Each wall is flat, endless, passes through zero and stands at right angles to its row. A trip goes straight from one point to another. Which walls does it cross, in order?
In the rows, 128 means zero.

Walls:
(1): [ 79 189]
(2): [110 122]
(3): [125 146]
(4): [164 164]
(5): [175 125]
(6): [129 166]
(7): [127 159]
Trips:
[60 81] to [129 113] -> 1, 5
[139 135] to [104 162] -> 1, 5, 2
[104 113] to [ 88 114] -> none
[ 92 103] to [112 120] -> none

Walls:
(1): [164 143 161 144 154  91 151  81 102 117 110]
(2): [125 197  80 113 133 153 133 156 128  75 125]
(3): [117 153 121 101 131  71 154 101 137 117 154]
(4): [161 113 131 122  63 130 128  98 128  87 143]
(5): [144 131  98  82 149 164 152 125 117 202 110]
Trips:
[111 136 140 143 176 115 124  99 104 149 140] to [129 105 124 130 175 116 120 159 172 116 155] -> 5, 1
[145 118 162 142 139 106 152 139 117 138 142] to [118 152 150 119 122 110 127 109  97 154 153] -> 5
[128 146 134 155 153 128 134 104 177 147 159] to [188 126 131 148 149 121 161 120 131 137 150] -> 5, 4
[123 108 114 135 100 140 135 126 112 130  83] to [145 193 147 107  81  20 100 168 160 110  99] -> 5, 2, 1, 3
[127 133 129 173 139 154 149 123 111 105 142] to [110 142 178 162 158 158 131 161 144 160 124] -> 4, 2, 1, 5
[136  97 113 134 123 160 117 135 144 128  88] to [145 125 100 149 158 147  67 159 146 153 147] -> 4, 2
[167 160 124 166 112 194  85  90 152 139  92] to [133 113 166 146 130 129 140  94 160 142 131] -> 2, 5, 3
[128 167  95  84 138 140 165 100 148 177 124] to [167 131 139 124 112 179 139 127 113 112 112] -> 1, 4, 3

Walls:
(1): [123 141  80 150  79  77  95 110 117 176 134 128 198 151  96  95 136 133
 128 142 144 124 122  84 116 133 152 102 123  94 110  90]
(2): [115 162 156 120 130  99  91 132 181  87 112 137 117 182  97  79 163 171
  91  81 144 137 103 123 128 117 148 129  85 148 194 123]
(3): [ 94 112 103 113 119 124 133 144 200 109 128 159 103 175 149 149 142 141
 132 122  87 149 165 113 136 170 145 137 115 102 115 140]
(4): [155 143 108 177 107 123 141 145 141 106 177 155 161 160 127 101 134 149
 111 123 133 114 109 186 181 156 139 121 113 142  98  89]
(5): [120 132 114 115 153 117 110 149 131 149  97  79 102 113 150 155 113 146
 148 179 169 133 116 161 142 153 125 131 119 162 125 159]
(6): [ 78 138 137  67  44 103 107  85 134 128 140  99  89 128 170  90  81 141
 140 165 150 101 133 138 140 120 136  83 135 129 148 130]
(7): [149 136 124 138 153 131 149 132  92 143 150 134 119 105 110 124 133 155
 163 105 142 135 169 127 130  90 177  96 212 133  96 133]
(8): [111 136 105 161  86 116 158 136 181  89 103  60 105 114 153 155 136 122
 142 122 149 174 107 137 172 107 110 153 151 134 106 149]
(9): [142 103 100 110 132 149 137 123 123 124  76  90 124 153  94 129 159 123
 123 125 102 139 127 122 118 132 144 103 148 110 127 178]
(10): [112  87 149 138 114 124 132 153 137 102  85 101 144 148 147 102 128 114
 134 101 133  95 131 123 145 128  95 113 146 121 163 104]
(11): [213 134 118 164 109 138 162 175 131 110 136 125 105 145 124 146 141 112
 156 116  81 105 143 174 170 100  95 149 168 124  88 173]
(12): [117 124 184  88 140 112 132 130 146 104 113 155  88 141  89 141  68 138
 123  87  76 127 104 116 135 150  90 124 124 126  94 149]
Trips:
[124 128 136 174 123 166 166  89 177 167 145 108 120 104 179 147 147 144
  97 121 170 213 116 143 121  63 115 138 158 181 133 130] to [111 119  53 122 134 177  86 141 156 107 127 129 110 138 128 130 143  57
  90 110 138 136 137 152  78 143 109 137 144  68  69  71] -> 3, 5, 4, 7, 9, 1, 10
[123 127 185  86  99 132 109 147 157 117 118 139 117 111 146  99 126 104
 138 151 119 172 160 128 130 117 116 179  91 159 149 107] to [169 109 115 162 140 103 130 139 140 170 105 107 121 122 107  80 150 137
 150 100 152 162 154 148 131  97 122 162 105 129 157 172] -> 12, 11, 6, 3, 9, 7, 1
[147 116 117 148 131 127  95 168 106  94 127 125 141 139  84 114  83 128
 170 122  85 141 105 115 127 144  97 157 128  92 132 155] to [165  82 138 155 136 127 131 127 125 113 147 139 187 132  96 152 113 136
 132 137 104 175 112 179 136 178 139 146 136 150  81 136] -> 4, 10, 8, 7, 5, 1
